Each row is a point. Each copy is the shape, with its points in the same order, turned, moved and blurred by noise. Some copies are also mirrored. Which?

Shape:
[[ 43 -25]
 [-14  31]
 [  7  27]
 [ 47   8]
 [-51   2]]
Copy 1, 5 rows:
[[-30 -44]
 [ -5  32]
 [-22  18]
 [-48 -19]
 [ 41  25]]
Copy 1 is: mirrored
Copy 2, 5 rows:
[[ 34 -24]
 [-34  18]
 [-20   2]
 [  4 -37]
 [ -5  62]]
Copy 2 is: mirrored
Copy 3 (5 x 2):
[[ 47  26]
 [-18 -25]
 [  4 -29]
 [ 50 -12]
 [-53  -5]]
Copy 3 is: mirrored
Copy 4:
[[  5  50]
 [ -9 -28]
 [  8 -14]
 [ 32  24]
 [-60 -20]]
Copy 4 is: mirrored

Shape (8 x 3):
[[ -6  -9   3]
 [  8   3 -10]
 [ -5  23  10]
 [-28  18  -2]
 [ 14 -19  21]
 [ 16  -8  11]
 [-95  -2  14]
 [ 10  -3 -10]]
Copy 1:
[[  7   2   9]
 [ -7   7  -8]
 [  8  33   1]
 [ -5  32  23]
 [ 29  -9  -8]
 [ 17  -1 -14]
 [ 12  31  93]
 [ -6   2 -10]]
Copy 1 is: only turned
Copy 2, 8 rows:
[[ -7  -4   6]
 [  3  16  14]
 [-25  17  22]
 [-35  17  -5]
 [  4 -20  28]
 [  6  -4  28]
 [-71 -16 -50]
 [ 10   8  12]]
Copy 2 is: only turned
Copy 3, 8 rows:
[[  2  -8  20]
 [  7 -18   1]
 [-12   4  -9]
 [  9  21   0]
 [-19 -26  29]
 [-11 -26  15]
 [ 18  80  40]
 [  9 -23   6]]
Copy 3 is: mirrored

Shape (11 x 6):
[[  4 -21 -52  17  18  15]
 [-11  22  48  17 -16  67]
 [ 27  17  -8  18  21 -65]
 [  9 -14  19 -43  22  43]
 [ 29  23 -16 -23  20 -65]
 [ 22  -2  75  -7 -33   8]
 [ 34  26 -25  16 -24  16]
 [  8 -12 -14   4 -23  22]
 [ 60  -4  -7 -11   8 -81]
 [-19  14   1  24  36 -15]
 [ -7  -3   8 -35 -14 -18]]
Copy 1 (11 x 6):
[[  9 -32 -22  46  -1  22]
 [ -2  -9  95  18 -31  23]
 [ 24  48 -41   3   2 -25]
 [-21 -20  12 -32 -33  51]
 [-12  41 -50 -23  -8 -23]
 [  4   2  68 -53  -5  -9]
 [ -4 -23   8  27 -38 -25]
 [ -7 -37  15  18  -1  -2]
 [ 22  31 -56 -43  -6 -42]
 [  9  44   5  28   2  29]
 [-30  -4   2 -23   9   1]]
Copy 1 is: only turned
Copy 2, 11 rows:
[[ 44  -6 -50  16 -26   3]
 [ 42   9  60 -23  -3  42]
 [ 11  -1 -22  20  28 -71]
 [ -3  48  -9 -20  -5  41]
 [-11   5 -44   2  45 -55]
 [-26  10  63 -24  -5  -4]
 [ 39 -27 -12 -40  -4 -15]
 [ 16 -19 -10 -12 -21  15]
 [-31   2 -38  -3  14 -85]
 [ 40  13  -5  37  23 -13]
 [-25  -7 -10   1  21   9]]
Copy 2 is: mirrored
Copy 3 (11 x 6):
[[ 48   1  15 -37  25  -5]
 [-48   4  31 -41 -51   3]
 [ -9   2  10  14  59 -74]
 [ -1 -42  45  12 -22  18]
 [  5 -33   3  29  47 -78]
 [-82 -34  22   7   0   5]
 [-10 -34  11 -56   9 -42]
 [ -9 -28   8 -33   9   1]
 [-19 -46  11  32  83 -67]
 [  0  33  15   5   8 -37]
 [-15 -38 -18  21   7 -16]]
Copy 3 is: mirrored
Copy 4, 11 rows:
[[ 18 -19  -4 -44  25 -18]
 [-36  -4 -45  20  19  76]
 [ 68   7  36 -17 -15  11]
 [-38 -42  25  -5  19  28]
 [ 54  20  69 -22 -13  13]
 [-21 -11 -16  35 -47  60]
 [ 10  14 -15 -49 -10  34]
 [-14  -3 -22 -26   0   1]
 [ 64   0  53 -26 -62   8]
 [ 40  -1  15   9  39  12]
 [-15  11  32   8 -12   3]]
Copy 4 is: only turned
